Each row is a point. Each copy is the shape, with its points in the same order, stretched, turned, moved and blurred by noise. Say if it was mirrored as well.

Shape (8 x 2):
[[-42  16]
 [ 16  23]
 [ 12 -40]
 [  5 -95]
 [ 35  -4]
 [ 26  -1]
 [ -5   4]
 [-20  21]]
Copy 1 (8 x 2):
[[-53  29]
 [  6  36]
 [ -1 -30]
 [-13 -88]
 [ 17  14]
 [  8   3]
 [-20  16]
 [-30  36]]
Copy 1 is: only turned
Copy 2, 8 rows:
[[ 54  20]
 [ -3  28]
 [  1 -30]
 [  9 -79]
 [-23   7]
 [ -8   3]
 [ 16  11]
 [ 34  28]]
Copy 2 is: mirrored

Shape:
[[ -7  38 -56]
 [-71  -3  40]
 [-17  59  -2]
 [  5 -37  -1]
 [-76  -5  16]
 [ 40  40  95]
 [ -3  14  -2]
 [  9 -28 -36]
 [ 50  11 -16]]
Copy 1, 9 rows:
[[  7  36 -72]
 [-51   1  36]
 [ 27  42 -10]
 [-19 -39 -29]
 [-62  11  16]
 [ 68 -31  86]
 [  3   4 -17]
 [-15 -20 -57]
 [ 44 -27 -37]]
Copy 1 is: only turned
Copy 2, 9 rows:
[[ 80 -30   0]
 [-47 -33  24]
 [ 39  -2  19]
 [-17 -32 -62]
 [-38 -57  21]
 [-22  94 -24]
 [ 20 -13 -26]
 [ 23 -38 -63]
 [ 53  20 -57]]
Copy 2 is: mirrored
Copy 3:
[[-22  34 -61]
 [-77 -36  14]
 [-40  40 -13]
 [  5 -34 -18]
 [-76 -39  -8]
 [  8  29  76]
 [-17   9 -17]
 [  9 -22 -47]
 [ 37  23 -22]]
Copy 3 is: only turned

Shape:
[[ 24  60  16   0]
 [-40 -44 -11  56]
 [-55  -7  55  65]
 [  3   7  34 -44]
 [ 40 -10  16  10]
 [ 14  68 -30  11]
 [  7 -34  22 -42]]
Copy 1 (7 x 4):
[[  2  63 -19 -19]
 [ -7 -68 -26  51]
 [-42 -26  25  65]
 [ 28  17  37 -34]
 [ 59  22  -1  12]
 [-15  54 -62 -33]
 [ 67 -13  38 -33]]
Copy 1 is: only turned
Copy 2 (7 x 4):
[[-26  81   5  51]
 [ 59  -6  26 -28]
 [ 41  28  90 -15]
 [-57  17  19  44]
 [ 11  19   6  62]
 [ -8  95 -31  23]
 [-40 -23  13  42]]
Copy 2 is: mirrored
Copy 3:
[[ 11  68  26  11]
 [-19 -73 -12  29]
 [-30 -44  46  75]
 [-39  35  50 -34]
 [ 24  -2  39 -18]
 [ 16  68 -29  11]
 [-42  -7  44 -50]]
Copy 3 is: only turned
Copy 4, 7 rows:
[[  0  44  34  18]
 [-49 -77 -14   7]
 [-48 -63  66  11]
 [-10  36  27 -61]
 [ 22 -15   0 -22]
 [-20  48  -1  49]
 [ -4  -4  -8 -83]]
Copy 4 is: only turned

Shape:
[[ 26  -1  16  22 -42 -17]
 [  2  36  -1  61 -21 -50]
 [ 15 -18 -27 -41 -39  38]
 [-48 -12  58  12  34  31]
 [ -2 -33 -49  46  -8   6]
 [ 64  74  45 -25  51  14]
 [ 33  22  26   8  43  52]
 [-23  12 -37 -11  -7  33]
 [-22  12 -21 -32   8 -49]]
Copy 1:
[[ 19   6  30 -16 -56  -5]
 [ 28  59  27  11 -40 -25]
 [-15 -31 -46 -56 -41  21]
 [-35 -11  40   3  42  24]
 [-16  -3 -46  26 -40 -18]
 [ 87   9  16 -38  25  57]
 [ 30 -14  -1   1  15  62]
 [-25  12 -51 -30 -10  18]
 [  8  15 -32 -52  12 -47]]
Copy 1 is: only turned
Copy 2 (9 x 6):
[[ 48   0   3 -13 -34 -14]
 [ 31  31 -12  38  -9 -39]
 [ 28   5  -5 -70 -16  46]
 [-59 -30  53  28  -6  15]
 [ 45  -5  -1   0  36  29]
 [-62 -30 -61 -27 -44 -50]
 [-37 -51 -32  -8 -18   7]
 [ -7  25 -15 -21   7  43]
 [-20  45  17 -29  20 -25]]
Copy 2 is: mirrored
Copy 3:
[[ 46   7  17  50 -28 -17]
 [ 25  40  13  79 -15 -43]
 [ 13 -24 -41 -24 -40  10]
 [-27 -11  66  -6  20   7]
 [ 10 -42 -41  54   2 -30]
 [ 54  82   9  11  52  70]
 [ 24  18  -3   1  44  66]
 [-26   5 -39  -3 -16   5]
 [  1  46 -20 -23 -10 -58]]
Copy 3 is: only turned
Copy 4 (9 x 6):
[[ 56 -33 -18  -7 -13 -14]
 [ 25 -11 -46  41 -34 -52]
 [ 11 -29  -9 -45  14  60]
 [ 15   5  83  23  46 -24]
 [  9 -38 -35  55  22  30]
 [ 95  94   1 -39  15 -21]
 [ 71  55  32  11  35  21]
 [-25  18  -4  -1  11  36]
 [-27  12 -38 -23  19 -43]]
Copy 4 is: only turned

Shape, 12 rows:
[[  5   3   9 -14  18 -18  -6  -9   9]
 [ -5  14  10  27  17 -23 -25  -2 -19]
 [-12  20   2  10 -24 -24  -6 -36  18]
 [ 10  16 -18 -24  21  95  22  11 -16]
 [ 13   8 -15  29  -5 -17   0  11  14]
 [-13  13 -30  19  12 -21   9   8 -16]
 [ -9  -5   1   1 -24 -23  16  12   1]
 [ 16  15 -16 -18  -2 -13 -11   6  14]
 [ 17  12  -6 -13   9 -26  15  -1   8]
 [-17   7 -12   4  12 -14  -1  15  23]
 [  5 -21 -23 -19  19  12 -17  -6  -6]
 [  5   1  -4  14  -6  -8  27 -12  20]]
Copy 1 (12 x 9):
[[  6 -22  -4   9  -7  -6  18 -26   3]
 [ 15  -3  17  36  10 -22   9  -1 -24]
 [-36  24  14  22  -5 -13   4 -10  15]
 [ 26  -2 -40 -36  28  89 -38 -12 -30]
 [ 12   9  -5  -3   8 -22  13  27   8]
 [  1   9 -32   7   4 -19  14  18 -33]
 [-20   1   2  -6 -26  -7  23  24  -9]
 [ 17  -5 -22   3 -20  -6  -3  -6   9]
 [  9  -3 -23  -8 -13 -12  28 -15   1]
 [ -7 -18 -27  18  -1  -3  16  18   3]
 [  6 -32 -22 -18   4  -8 -23  -9 -16]
 [-18   8  -6 -19  10   0  27   3  10]]
Copy 1 is: mirrored
Copy 2, 12 rows:
[[ -4   9  21 -22  25 -15  -3   1  15]
 [-15  16  24  20  21 -29 -23  -7   9]
 [ -4  25  49 -22 -17  -5  -7 -26  50]
 [ -4  39 -66 -11  -4  53   1  26 -39]
 [ 18  20   7  10  -7 -26   6   6  34]
 [-20  26  -7  12   1 -36   9   5  23]
 [  9  14  31  -5  -8 -19  39   7  20]
 [  9  26   5 -34  -4 -21  -4  17  17]
 [  7  30  13 -27  14 -25  21   6  21]
 [-10  13  12  -5   1 -14   3  22  38]
 [ -5 -11 -19 -20   6  -7 -12   6  -4]
 [ 14  20   6  -3  -1  -3  27   0  39]]
Copy 2 is: only turned
Copy 3, 12 rows:
[[  1  11   9  -2   7 -10  -8 -12   5]
 [ -1   5  -2   1  -6  -8 -14  -8 -44]
 [-16  22 -23   2 -28 -24  24 -21  -5]
 [ -4  14 -28  35  49  83  -1  19  21]
 [  2  15 -14   8  -1 -25  10  26 -14]
 [ -5   4 -16 -13  23  -8  21  11 -35]
 [-17  -4   2 -17 -14 -11  27  20  -4]
 [  0  28 -14 -17   9  -8  -5  11  11]
 [  6  23   9 -12  11 -12  13   5   4]
 [-26  10  -7   4  18 -24   4  13  -6]
 [ 13 -11 -26 -10  30  11 -19  -4  16]
 [ -2   9  -3  17  -1 -16  33   7   6]]
Copy 3 is: only turned
Copy 4, 12 rows:
[[-12 -12   2 -13  -3 -13 -24   2   3]
 [ -1   3  18  19  -1 -15 -22   8 -14]
 [-23  -5 -17  22 -24 -25 -14 -13  28]
 [ 27  -4  -1 -26  42  68  20 -37  -8]
 [ 14  11  -7   2 -10 -13  16  19  12]
 [  4   7 -21  12   7 -20   6   7 -27]
 [-17   6  -5  -7 -24 -20  23   0  -1]
 [  3   5 -17 -24 -18   1 -19   5   1]
 [  7   3  -7 -24   0 -21 -10  -5  -1]
 [-24   5 -21  -5   5 -10  -4  25   0]
 [ 12 -32  -5 -15 -13  23 -15   4 -22]
 [  3  -6 -15  -4   2 -22  20  -1  24]]
Copy 4 is: only turned

Shape (15 x 11):
[[ -3  21 -13   8  13  12   6  11 -31   1  -9]
 [ 16  28   5 -20  14 -37  -4   3 -21 -14  11]
 [ 22  -4  11   6  16  -2  15  27  27  31  30]
 [ 20   6 -32 -17  21 -14  14  -5  22   2  23]
 [ 15   1 -24 -17  14  -1 -17  24  38  -8  17]
 [ 16  -3   6 -17 -84   8 -17 -51  -3 -18  24]
 [ -7   1   8 -16 -48  -8   3  25 -25 -13 -77]
 [  8   1 -50  -6   5 -16 -20  11 -19  24  31]
 [ 16  16  -2 -10   3 -26  -8  37 -17 -15  38]
 [ 18  14  11  -1  20   0 -17  28   2  47 -95]
 [-29  -4 -14  10  22   3 -11  20  22  11  33]
 [  8  -3   1  17 -24 -29   8  21 -27  -8 -28]
 [ 20  -3   9  59  -3  -1 -12  -1 -18  -8   2]
 [ 21 -25   5 -17  11  -5  -7  14 -26  -6 -11]
 [-58   7   4 -15   6 -77   2  14  -2 -16  28]]
Copy 1, 15 rows:
[[  4  18 -29 -17   7   6  -2  -3 -28 -28 -22]
 [  5  35   3 -47   3 -32  -8  -8   5 -35   2]
 [-13  15 -28  13  10  15  12  23   7  -9  37]
 [-28   3 -19 -35  23  -6  11 -12  18 -20  30]
 [-37   3 -30 -13  -5  -3  -6   0  42 -23   9]
 [ 21 -31  17   0  12 -55  20 -26  31  27 -47]
 [ 24   0  -3 -44 -63  24 -11  15  -9  14 -51]
 [-24  -5 -49 -28  13 -46 -22  -4  -6 -12  17]
 [-15  24 -20 -19   0 -40   2  26   6 -32  16]
 [ 37  41 -45 -34 -31  71 -49  12  16   2 -18]
 [-41  11 -25  24  -1   4  -6 -21   7 -19  18]
 [ 28 -13  -8 -16 -45  -4  -2  -1 -20 -17  -6]
 [ 44 -14 -23  17 -12 -10  -5  -9   2 -48   0]
 [  8 -17   8 -25   5   2 -24  33  -5 -18   0]
 [-27  36  37 -11 -26 -38 -12 -38 -26 -12  40]]
Copy 1 is: mirrored
Copy 2:
[[-19  32  14  20   0   3  17   6 -24 -20   0]
 [-16  33  33 -17  28 -38 -10  18  -5 -30  -2]
 [  2 -13  -1 -10   9  -1  32  58  21  17  10]
 [  4  12 -31 -14  40 -16  16  20   4 -18   0]
 [ -2  -1 -26  -2  28  17 -13  38  16 -12 -13]
 [ 48  14   9 -24 -74 -41  -2 -31  25 -49  -8]
 [ 11  27  28  35 -32 -35 -10  25 -44 -26 -72]
 [-17  14 -26   6   3 -15 -14  22 -21  -8  46]
 [-25  11  22  -6  16 -20  -7  49  15 -40  22]
 [ 25  22  30  26  11  12 -21  41 -71  49 -62]
 [-44   5 -24  15   5  14  13  18  24  21  10]
 [  3  16  27  33  -2 -46   3  26 -15 -16 -14]
 [ 17  -5  39  41  -1  -5   9  -9  24   0  22]
 [ -9 -15  24   4  13 -17  -5  14 -32 -25  -4]
 [-81  38   5   4  15 -80  -9  24  34  -2 -18]]
Copy 2 is: only turned
